Each row is a point. The last column is the point's height on a tilted bowl or saddle (a function of degree 2), plus a little noise. Count its main directions that bend up, bend down and stay straight.

Points, 10 rows:
-30	-1	-17
47	13	-35
42	-81	-46
63	-15	-64
-11	-23	-14
46	-54	-45
2	-26	-13
22	-29	-19
1	-6	-6
58	-16	-55
Directions: 0 up, 1 down, 1 straight

Points:
-44	9	53
27	26	17
-18	39	-5
70	-7	44
-1	-18	45
-35	-30	35
100	26	-1
20	43	-26
-16	-24	40
-24	-5	55
Directions: 0 up, 1 down, 1 straight

Points, 11 rows:
-42	-37	-36
-29	8	-33
0	-46	-35
-33	-54	-32
3	20	-17
35	45	-12
-86	-46	-82
17	-31	-39
-3	50	-20
-22	-39	-28
14	17	-17
Directions: 0 up, 1 down, 1 straight

Points, 16 rows:
-42	28	71	-19
-44	21	1	-18
-12	-1	-2	0
7	-37	12	4
-52	-1	-63	-38
-1	-11	23	3
31	-29	-35	-17
-52	-28	24	-16
0	33	-13	-3
13	11	-76	-48
-25	29	14	-2
-56	-11	-15	-20
-67	44	-40	-65
-25	23	-18	-12
84	-41	-41	-87
67	-2	-44	-66
Directions: 1 up, 2 down, 0 straight

Points:
41	12	-29	-28
13	31	-3	-22
17	-12	1	-18
-23	20	-58	-36
-10	-48	-2	-23
-24	-27	-29	-25
-34	15	22	-23
28	-5	15	-21
-134	12	21	-85
-93	1	-34	-56
-19	-25	-30	-24
-8	15	20	-19
-17	-7	61	-28
-18	-11	-40	-25
-14	-2	17	-18
-32	83	-58	-60
Directions: 0 up, 3 down, 0 straight

Points (25 x 5):
20	54	12	16	29
17	12	8	-46	10
-49	14	-6	70	25
19	-29	17	-100	54
-72	-76	67	-11	112
-2	-2	-28	-17	4
-70	1	33	38	22
4	-15	52	-32	21
56	24	23	28	30
-29	25	39	-23	10
-74	-22	-59	-14	45
9	7	21	-9	0
-21	54	68	-40	44
5	-28	3	19	4
-28	-49	40	-15	35
8	-51	-40	-62	47
-19	-36	-28	-10	13
-51	-41	-58	-28	46
65	16	-39	-42	44
-13	-53	28	-56	45
17	-32	-20	5	8
-51	11	0	38	9
-37	-22	14	9	6
-1	63	-8	-19	33
-14	23	21	-22	3
Directions: 4 up, 0 down, 0 straight

Points (27 x 5):
26	-48	71	-3	52
4	-39	3	-48	27
-5	41	-31	-3	12
6	-21	-32	59	24
-1	33	-35	20	11
36	29	11	-8	20
23	-36	-27	-40	22
4	-19	16	49	24
-6	1	41	-11	24
-11	-88	-9	-10	43
-10	34	35	8	24
43	63	-2	27	31
-14	-1	35	16	22
-14	15	-33	33	12
61	-15	-58	11	25
3	27	-23	-36	15
6	-13	12	59	26
-20	-50	87	-81	95
32	-19	11	11	16
-50	-27	-7	45	32
-50	-4	-26	59	33
-17	25	33	-53	35
28	5	43	20	26
31	-53	48	-31	47
-34	22	6	-31	18
10	82	-44	119	87
24	68	25	31	37
Directions: 4 up, 0 down, 0 straight

Points (44 x 7):
30	6	64	-6	0	25	-30
5	-11	78	74	43	4	-48
-4	-24	-1	0	6	26	-22
-7	18	-19	-5	-43	-5	-28
-39	23	-33	0	13	18	-27
-49	-59	-12	-18	16	-19	-28
77	2	51	64	58	-62	-43
1	-28	-5	-74	4	-33	-39
-38	33	-18	94	-31	51	-79
-21	2	-29	26	-84	3	-57
1	-35	36	7	-54	-11	-38
-13	-10	40	-4	49	48	-33
49	15	54	57	-102	17	-51
29	-10	56	-39	47	-20	-45
-45	28	25	-35	-9	-35	-37
21	45	-5	-35	-31	-2	-24
-1	-51	6	4	-9	-10	-29
-7	-9	-52	12	-31	41	-42
-22	-83	1	-17	-30	35	-35
31	64	26	-35	-44	-77	-44
-36	-52	28	-20	7	-21	-33
15	4	43	44	16	-17	-23
123	1	-53	27	-57	38	-47
-88	35	-12	41	11	-3	-36
-17	-11	-26	41	1	-18	-29
8	-39	-8	-36	-7	-71	-46
22	30	-27	-17	19	37	-26
-10	6	13	17	12	32	-23
59	-36	-5	-4	-30	31	-26
-39	-73	-50	15	65	-57	-47
22	-22	-31	-8	-77	53	-40
-1	-25	-12	14	67	-20	-25
68	-15	-11	41	28	22	-35
-32	71	-22	13	-2	12	-33
9	-82	21	-22	30	14	-38
46	37	54	-3	16	-9	-23
48	-36	-49	-17	-20	0	-33
22	-47	42	-5	-39	-33	-41
45	92	-9	34	-73	-30	-29
67	13	5	-14	20	26	-24
-20	10	-8	-51	-52	47	-36
0	-20	37	2	40	5	-26
33	37	-29	-7	-17	-31	-21
25	-3	48	4	-1	10	-25
Directions: 0 up, 4 down, 2 straight

Points:
-48	-32	-51	20	-13	38	-5
-12	39	-59	-25	-4	-34	-16
-15	-24	72	-26	35	-1	-18
20	-9	50	27	-55	86	-34
53	-14	9	21	-38	4	12
39	-19	75	-45	-20	4	22
0	18	37	-83	-15	53	-25
23	-79	17	50	6	-25	-2
39	36	18	15	-27	1	-11
68	37	12	-49	13	-15	-60
-11	-9	32	-57	-88	-32	36
25	48	3	-52	29	19	-67
-1	-2	32	43	34	44	-20
-41	-13	-53	4	-32	52	-19
-9	86	-27	-27	-39	-70	-45
53	6	-50	-104	6	31	-84
64	-14	-50	-11	22	24	-47
4	-17	32	-2	-108	-37	8
-70	15	-73	17	-25	0	-8
-15	44	-43	23	10	-13	24
5	-28	-26	-57	-1	-45	14
11	51	-22	24	47	13	-8
7	26	22	2	29	11	-8
28	15	22	58	-18	96	-76
36	-31	-32	59	-18	16	3
-72	25	-11	-2	-8	41	-29
26	-21	12	22	13	-16	14
-7	-49	12	0	52	48	-34
21	-1	67	22	17	-16	-19
12	-5	-59	6	-19	38	-10
50	-11	22	0	46	38	-48
19	46	-72	-5	-21	35	-55
-24	16	-9	-32	20	5	-12
-12	32	9	-27	18	-37	-5
34	-20	32	19	-21	61	-3
-3	39	20	-38	-7	-16	-11
25	2	6	-9	32	27	-20
-36	-28	-9	-45	55	77	-98
39	23	-62	12	-20	-19	-6
13	-47	-16	54	-1	-70	9
-22	-50	1	-60	-32	-27	62
-27	49	-41	-5	2	-7	-2
16	-10	-44	91	35	22	-6
58	-13	17	52	36	13	-39
-2	-71	-7	1	-57	-15	74
Directions: 1 up, 5 down, 0 straight

Points, 71 rows:
21	37	-33	16	-10	30	71	-39	2
25	26	-37	-34	0	-37	-11	-40	3
-63	-91	-14	-16	-37	-16	-20	105	93
18	-30	113	-7	40	9	62	-55	90
56	17	20	38	53	1	-46	42	37
7	-11	71	-29	-53	-10	36	41	36
-51	-24	32	-91	33	16	-40	-46	36
-25	-32	-21	-33	-40	-31	58	23	40
28	38	6	4	-27	-1	20	-38	-9
3	-12	-53	-56	-25	-40	3	54	13
10	-37	19	44	14	21	-9	29	18
-14	104	-5	-61	1	-8	-9	2	15
14	-5	-48	10	3	-27	-23	-4	4
-13	62	-38	-19	9	-28	-69	-15	23
-63	-6	60	31	-15	55	-4	6	11
-31	-32	-20	66	33	19	-57	20	40
52	-17	1	6	-63	41	-8	28	30
3	-25	16	-41	-8	0	31	-20	16
-55	28	-23	-3	45	49	44	-11	37
45	-34	37	-14	-64	-45	-10	-38	42
-29	-30	-44	3	-6	17	5	10	23
-38	13	31	24	-4	-56	-43	-25	25
3	-5	41	68	31	45	-46	1	14
-18	-36	-33	-48	51	2	-37	-2	9
-21	9	-11	51	-2	29	-11	48	11
28	-2	34	24	116	-37	-26	44	43
-33	-4	31	-34	1	-65	3	-12	37
40	1	-37	-31	-17	-9	6	2	11
-6	-25	7	19	-20	21	56	-17	11
7	-7	-7	7	3	18	-3	15	9
30	13	4	-19	-38	-19	-62	-13	2
-43	48	12	52	7	4	10	20	-8
-78	41	16	-80	-24	9	28	18	19
29	38	73	33	58	-41	-32	-21	34
40	-60	-3	-27	-53	-7	14	1	40
31	41	4	6	-51	42	-13	16	-16
-16	-55	1	34	27	5	-39	57	43
79	-66	22	79	-51	22	-75	-39	68
88	-34	24	-21	-6	-76	38	-40	80
-25	-70	0	8	-31	-24	5	0	39
-4	-15	-36	-44	44	-35	-24	28	-4
29	21	-33	57	-33	12	-33	55	23
-25	-38	-58	-23	75	-5	73	55	10
53	23	24	-31	38	86	-34	3	58
14	27	-36	-20	-18	15	1	56	23
25	-55	65	-3	24	-9	62	-6	59
30	28	26	6	3	0	-24	-21	2
5	37	39	26	35	-32	-23	23	15
-63	-112	43	-46	36	-1	3	-18	75
-10	12	-36	22	-33	19	47	21	9
-81	-40	-8	-36	-15	4	31	19	47
-110	27	58	-29	48	47	-27	-37	112
-65	54	-36	62	12	-75	1	7	40
-29	-10	-19	-19	23	20	31	26	17
50	31	5	58	-17	28	21	-1	-30
36	25	13	64	-40	43	-73	-10	-9
-66	4	-38	-64	-12	55	-11	3	29
12	-33	29	72	12	-21	-27	-47	6
18	-23	-63	-32	-13	-49	11	88	40
-24	20	-30	86	29	-23	36	-29	-20
34	-5	12	-26	46	0	59	-63	44
21	26	39	-54	-47	-20	16	-10	3
14	-30	3	-40	23	-44	0	43	14
-32	37	18	-6	36	-43	21	-14	32
-2	-3	15	4	-52	-27	2	-41	8
-37	-17	17	-1	-45	47	-21	65	33
10	-3	-10	38	-35	-13	26	-88	10
30	3	-16	28	17	23	-34	2	17
20	38	-7	49	0	-21	47	11	-14
-9	29	-32	-24	61	28	-10	33	35
-70	-21	-4	24	32	-20	20	-53	54
Directions: 5 up, 2 down, 1 straight
